Each point is reached from the start by the listed moves, each made once or not at all, plus a little noise. Say if it took an odd or an even number of moves. Then give how often each move was made.

Moves:
(1): [ 0.39  0.00  0.39 -0.15 -0.12]
(2): [-0.10  0.56  0.17 -0.08 -0.11]
(3): [-0.24 -0.10  0.57  0.02  0.04]
Start: [ 0.12 -0.02  0.14  0.10 -0.04]
Points:
[ 0.50 -0.04  0.53 -0.05 -0.16] -> odd (1, 0, 0)
[ 0.12 -0.01  0.14  0.11 -0.03] -> even (0, 0, 0)
[-0.13 -0.11  0.71  0.11  0.00] -> odd (0, 0, 1)
[ 0.40  0.56  0.70 -0.13 -0.27] -> even (1, 1, 0)
[-0.21  0.43  0.88  0.02 -0.12] -> even (0, 1, 1)

Moves:
(1): [ 0.33  0.15  0.00  0.14  0.05 -0.02 -0.07  0.13  0.00 -0.01 -0.09  0.04]
(2): [-0.02  0.21 -0.26  0.05 -0.04  0.10 -0.38 -0.26  0.17  0.20  0.10 -0.03]
(3): [-0.07 -0.09  0.32  0.00 -0.01  0.14 -0.19  0.04  0.08  0.04  0.13 -0.15]
(4): [ 0.06  0.25 -0.03  0.39  0.00  0.05  0.03  0.40 -0.23  0.15  0.01  0.13]
(5): [-0.14  0.02  0.06 -0.02  0.57  0.19  0.07 -0.11 -0.06  0.05  0.18  0.09]
(6): [ 0.03 -0.04 -0.26  0.03 -0.25  0.36 -0.03  0.11  0.22 -0.15 -0.15  0.10]
(7): [ 0.21  0.34  0.33  0.09 -0.25  0.14  0.25 -0.29 -0.02  0.18 -0.13 -0.24]
(8): [ 0.02  0.11 -0.19 -0.28  0.01 -0.06  0.27  0.26  0.19  0.09  0.19 -0.07]
(9): [-0.13 -0.04 -0.17  0.30  0.25 -0.13 -0.03  0.02  0.32  0.09 -0.23 -0.42]
(10): [ 0.11 -0.48 -0.02  0.12 -0.04  0.14  0.09 -0.02  0.08  0.24  0.36 -0.21]
(11): [ 0.11  0.27  0.04  0.25 -0.30  0.05 -0.05 -0.29  0.19 -0.29  0.48  0.01]
Start: [ 0.11 -0.26  0.05  0.31 -0.13  0.06  0.06 -0.14 -0.13  0.20 -0.11  0.33]
Points:
[ 0.49 -0.10  0.52  1.36  0.45  0.54  0.22  0.04  0.06  0.94  0.11 -0.42] -> odd (1, 0, 1, 1, 1, 0, 1, 0, 1, 1, 0)
[ 0.43 -0.06 -0.13  0.29 -0.46  0.39  0.31 -0.46  0.24  0.90  0.40 -0.24] -> even (0, 1, 0, 0, 0, 0, 1, 1, 0, 1, 0)
[ 0.60  0.28  0.41  1.33  0.12  0.53  0.45 -0.05  0.43  0.76  0.77 -0.47] -> odd (1, 0, 1, 1, 1, 0, 1, 1, 1, 1, 1)
[ 0.39 -0.01 -0.20  1.10 -0.52  0.40 -0.23 -0.29  0.10  0.48  0.82  0.23] -> even (0, 1, 0, 1, 0, 0, 0, 0, 0, 1, 1)

Moves:
(1): [ 0.08  0.32 -0.25  0.16  0.39  0.23 -0.38 -0.39 -0.02  0.19  0.05 -0.13
 -0.21  0.07 -0.40 -0.33  0.10 -0.20 -0.29  0.27 -0.36 -0.07 -0.05  0.04]
(2): [-0.07 -0.03  0.13  0.04 -0.10 -0.06  0.15 -0.17 -0.05 -0.25  0.06 -0.05
  0.19 -0.11 -0.06 -0.26 -0.20  0.03 -0.13 -0.04 -0.01 -0.23 -0.29 -0.08]
(3): [-0.05 -0.18 -0.11  0.05  0.18 -0.15  0.07  0.07 -0.12 -0.01 -0.17 -0.21
 -0.25  0.32 -0.19  0.03  0.09  0.10 -0.28  0.01  0.05 -0.44 -0.14  0.17]
(4): [-0.17 -0.29 -0.46 -0.22  0.24  0.19 -0.11  0.07  0.01 -0.16 -0.23  0.31
  0.24  0.09 -0.10 -0.01 -0.16  0.33  0.07 -0.15 -0.09  0.19  0.03  0.12]
(5): [-0.16 -0.28 -0.24 -0.08  0.18  0.15 -0.03  0.00 -0.28  0.32  0.10  0.30
 -0.11 -0.08 -0.10  0.19  0.11 -0.06  0.13 -0.08 -0.14  0.15 -0.30 -0.04]
(6): [ 0.05  0.18 -0.15  0.01 -0.16  0.11 -0.06  0.11 -0.08 -0.14  0.07  0.08
  0.04 -0.01 -0.11  0.09  0.01 -0.08  0.02  0.04  0.05 -0.19  0.11  0.24]
(7): [ 0.57 -0.16  0.03 -0.06 -0.15 -0.06 -0.03 -0.08 -0.53  0.37  0.00 -0.31
 -0.43  0.00 -0.09 -0.05 -0.45 -0.17 -0.07 -0.15  0.11 -0.18 -0.14  0.24]
(8): [-0.13 -0.13  0.43  0.15  0.37 -0.23  0.21  0.45 -0.19  0.28 -0.09 -0.03
  0.31  0.22  0.05  0.33 -0.45 -0.01 -0.29  0.14 -0.29 -0.02  0.11  0.22]
(9): [-0.10  0.05  0.12  0.11  0.06  0.05  0.32  0.32  0.27  0.05 -0.13  0.05
  0.10 -0.16  0.08 -0.03 -0.10  0.24 -0.30 -0.07  0.13 -0.14  0.11  0.08]
(10): [ 0.22 -0.05  0.28  0.12 -0.06 -0.11  0.08 -0.18 -0.02 -0.02 -0.24  0.06
 -0.24  0.11  0.25 -0.08 -0.12  0.22 -0.31 -0.22 -0.18  0.00  0.10  0.21]
(11): [-0.22  0.40  0.09 -0.41 -0.02  0.02  0.08 -0.33  0.06 -0.16  0.04  0.13
  0.41  0.13 -0.07 -0.30 -0.05 -0.16  0.26  0.02 -0.10 -0.55  0.50  0.16]
(12): [-0.09  0.05 -0.03 -0.27 -0.11  0.25  0.14  0.20 -0.34  0.22  0.05  0.27
 -0.03 -0.30 -0.13  0.00  0.12  0.43 -0.13 -0.02  0.09  0.04  0.48  0.01]
(13): [ 0.20  0.23  0.11  0.02  0.00 -0.24 -0.23  0.09 -0.11  0.21  0.05 -0.14
  0.16 -0.18 -0.21 -0.19  0.11 -0.13 -0.10  0.00  0.18 -0.03 -0.40  0.04]
(14): [-0.33 -0.02 -0.24 -0.30 -0.10 -0.15  0.16 -0.04 -0.01  0.07  0.04  0.23
  0.06 -0.24  0.15  0.19  0.14  0.06 -0.05  0.33  0.36 -0.12 -0.56 -0.29]
(15): [ 0.01 -0.09  0.21  0.30 -0.09  0.02  0.07 -0.02  0.13 -0.05 -0.18  0.13
  0.19  0.08  0.22 -0.02  0.07  0.16 -0.03  0.16  0.18 -0.16  0.02 -0.07]
(16): [ 0.20  0.12  0.34  0.48 -0.01 -0.08 -0.21 -0.23  0.05  0.05  0.25 -0.31
  0.04 -0.26 -0.16  0.00 -0.12  0.04 -0.12  0.15  0.26 -0.16 -0.09  0.38]
(17): [ 0.04 -0.22 -0.24  0.18 -0.04 -0.28  0.09  0.12 -0.12  0.21  0.17 -0.12
  0.01 -0.14 -0.16  0.25  0.09  0.01  0.04  0.08  0.01 -0.03 -0.06  0.15]
(18): [-0.20  0.14 -0.28 -0.08  0.16  0.18  0.05 -0.09 -0.15  0.06  0.21 -0.24
  0.13  0.06  0.12 -0.32 -0.04 -0.23 -0.23 -0.17 -0.21  0.29 -0.29  0.31]
(19): [-0.19  0.12  0.27  0.09  0.21 -0.01 -0.07  0.28  0.09  0.24 -0.22 -0.08
 -0.09  0.08  0.27 -0.02 -0.03  0.41 -0.03 -0.04 -0.38  0.10  0.16 -0.13]
(20): [-0.15 -0.08  0.36 -0.28 -0.03 -0.12 -0.12 -0.03 -0.25  0.03 -0.17 -0.08
  0.26 -0.62  0.01  0.04  0.03  0.03  0.18  0.20 -0.08 -0.38  0.28  0.02]
(21): [-0.22 -0.32 -0.07  0.20 -0.15 -0.27 -0.11  0.26  0.13 -0.05  0.07  0.13
  0.06  0.01 -0.12  0.13 -0.13  0.00  0.12  0.12  0.26 -0.12  0.13  0.27]
(22): [-0.10  0.18  0.10 -0.02 -0.11  0.02  0.15  0.23 -0.02  0.41 -0.30 -0.23
 -0.01  0.46 -0.07  0.27 -0.26 -0.28 -0.03 -0.04 -0.21  0.33 -0.21  0.02]
(23): [-0.09  0.72 -0.12  0.04  0.17  0.05 -0.06 -0.11 -0.16  0.00 -0.30  0.04
 -0.10 -0.12  0.04 -0.32  0.12  0.00 -0.18 -0.11  0.24  0.12  0.06 -0.07]
(24): [ 0.05  0.29  0.21  0.02  0.12 -0.01  0.09  0.14 -0.02 -0.09 -0.17  0.08
  0.04 -0.18 -0.07 -0.37 -0.07  0.25  0.14  0.07 -0.10  0.25  0.14  0.26]
Start: [-0.12 -0.07 -0.04  0.44  0.06  0.09 -0.07  0.00 -0.29 -0.58  0.24 -0.08
 -0.68  0.26  0.05  0.08  0.05 -0.33  0.05  0.29  0.00  0.16 -0.54 -0.13]
Points:
[-0.95  1.09  0.12  0.61  0.80 -0.08  0.17  0.89 -0.38 -0.62 -0.43  0.42
  0.90  0.15 -0.15 -0.89 -0.67  0.08 -0.44  0.33  0.23 -0.24 -0.06  1.41] -> odd (0, 0, 0, 1, 0, 1, 0, 1, 1, 0, 1, 0, 1, 0, 1, 0, 0, 1, 0, 0, 1, 0, 1, 1)
[-0.62 -0.76  0.20  0.50  0.08 -0.10  0.22  1.12 -1.30  0.65  0.12  0.66
 -0.66  0.05  0.20  0.89 -0.56  0.44 -0.28  0.78  0.26 -0.37 -0.55  0.36] -> odd (0, 0, 0, 0, 1, 1, 1, 1, 0, 0, 0, 1, 0, 1, 1, 0, 0, 0, 1, 0, 1, 0, 0, 0)
[-0.14 -0.22 -0.50  0.03  0.57 -0.04  0.30  0.17 -2.13  0.46 -0.35 -0.22
 -0.71 -0.91 -0.50 -0.74 -0.35  0.50 -1.24 -0.41  0.10 -0.45 -1.15  1.01] -> odd (0, 1, 1, 1, 1, 0, 1, 0, 1, 1, 0, 1, 1, 0, 0, 0, 1, 1, 0, 1, 0, 0, 1, 0)
[-0.55 -0.59  0.73  1.21  0.90 -0.46 -0.19  0.25 -1.68  0.20 -0.70 -0.42
 -0.53  0.07  0.15 -0.24 -1.28  0.53 -1.16  0.09 -0.27 -0.64 -0.86  1.49] -> even (0, 1, 1, 1, 1, 0, 1, 1, 0, 1, 0, 0, 0, 0, 1, 1, 0, 1, 1, 1, 1, 0, 1, 0)
